Every row gives one point. The window is the flat piece filled in between its corners: a triangle in 3 columns, a solid with four corners in 4, and so on. A path goes straight from each point to the next, and from the last back to the first. After which points does the path pass through the window?

Window:
[[-63 -24 -50  15]
 [ 68  94  -1  -1]
 [ 50 -17 -45  -1]
 [ 54  -9   2 -22]]
Path:
(1): [ 71  10 -20 -75]
(2): [ 34 -72 -83 -42]
(3): [-34 -12   1  23]
(4): [ 44 -49 -15   1]
(5): [ 15  50 -39 -45]
(6): [ 81  29  -3 -39]
(7): [ 51  48 -16  69]
(8): [ 29 -16  16  39]
Through the window after points: 8

Window:
[[ 27 -21  14  52   3 -20]
 [-19   9  14  21  -1  -5]
 [ 19  -4 -13  34  -3  25]
 [ 19  20  28  34 -48 -45]
 [-40  22 -54 -60  12 -32]
 [ 39 -42  50 -31 -40 -35]]
Path:
(1): [ 37  10  15  14  10 -14]
(2): [-27 -30 -22  20 -13 -33]
(3): [ 18 -30  -1  33 -60   5]
(4): [  8  17   2 -53  35 -50]
(5): [ 95  12   7  21  -9 -35]
(6): [ -8 -15  20  30 -18 -25]
(7): [-14 -25  16  17 -49   4]
(8): [ 44  19 -14  22  22 -15]
(9): [ -9  29  30 -13  40 -39]
(10): [-15 -16 -34   3 -37  -1]
(11): [ 10 -43   0  -1 -50 -19]
(12): [ 12  22  21 -41  24 -40]
Through the window after points: 1, 5, 7, 9, 11

Window (8 x 8):
[[-14 -53 -85  -3  32 -23 -10  29]
 [ 28  19  15  14   1 -15  64 -27]
 [ 58 -21 -37 -33  -9 -32 -31  30]
 [ 20 -15  18   5 -32   1  40  12]
 [-11 -43   8 -30  63  28  43   5]
 [-11 -43 -24  30  23 -14 -40  44]
 [-70   1 -11 -15  -6 -59   6  -9]
 [-16  -7  -5  -7   5  28 -11  10]]
Path:
(1): [ -9 -38   5 -15  22  -1  11 -22]
(2): [-23 -49 -16  -3  -3 -32 -24   3]
(3): [-25  33 -17   5  28  -8  18  36]
(4): [-14 -10 -35   5   2 -13  43  59]
(5): [ 13 -46 -35  -7   9 -13 -15  -8]
(6): [ 11 -56 -38 -46  33 -22 -49 -32]
(7): [-14 -40 -74   8  22 -20   6  41]
(8): [-95 -13 -11 -44  58  14  94  46]
(9): [ 20 -36  -3  -7  25   1   5  -8]
(10): [-20 -38 -16  -9  18  -3 -14 -20]
(11): [ -5 -17 -23   2   1 -10  12  71]
(12): [ -4 -10 -27  -1  33  -6  22  31]
Through the window after points: 2, 4, 6, 8

Window (8 x 8):
[[ 32  84 -60  13 -21 -40 -77  11]
 [-26 -58  51  -6 -35  55 -12  -2]
 [-23  -7  21  18  69   8 -20 -23]
 [ 10  11  43 -20  15  57  12 -60]
 [ 38 -95  40  15 -15  33   1 -56]
 [ 17  95   3  72 -23 -49 -32   8]
 [ 46 -58  45  18  19  88   6  12]
 [  9  82 -85  44 -30 -52  11  28]]
Path:
(1): [ 45  63 -11 -27   5 -51  30 -16]
(2): [-24 -21  47 -38  14  26  -6  11]
(3): [ 33   5  23  36  -2  48 -24 -63]
(4): [-24 -25  17  16 -30  51 -26 -24]
(5): [22 -5 27 11 -6  2 -8 13]
(6): [ 25 -38  18 -12  27 -19   8   4]
(7): [ 19 -13  34  39  19  77 -15  -4]
(8): [-22  48 -68  89 -15  41 -62  81]
(9): [ 35  23   7  13 -16 -34 -16 -16]
(10): [ 33 -29  37  -3 -38   7   9 -16]
(11): [-24 -91  12  59  44  81 -50 -64]
(12): [ 10  49 -19  71 -12  13 -86   1]
Through the window after points: 4, 6, 10
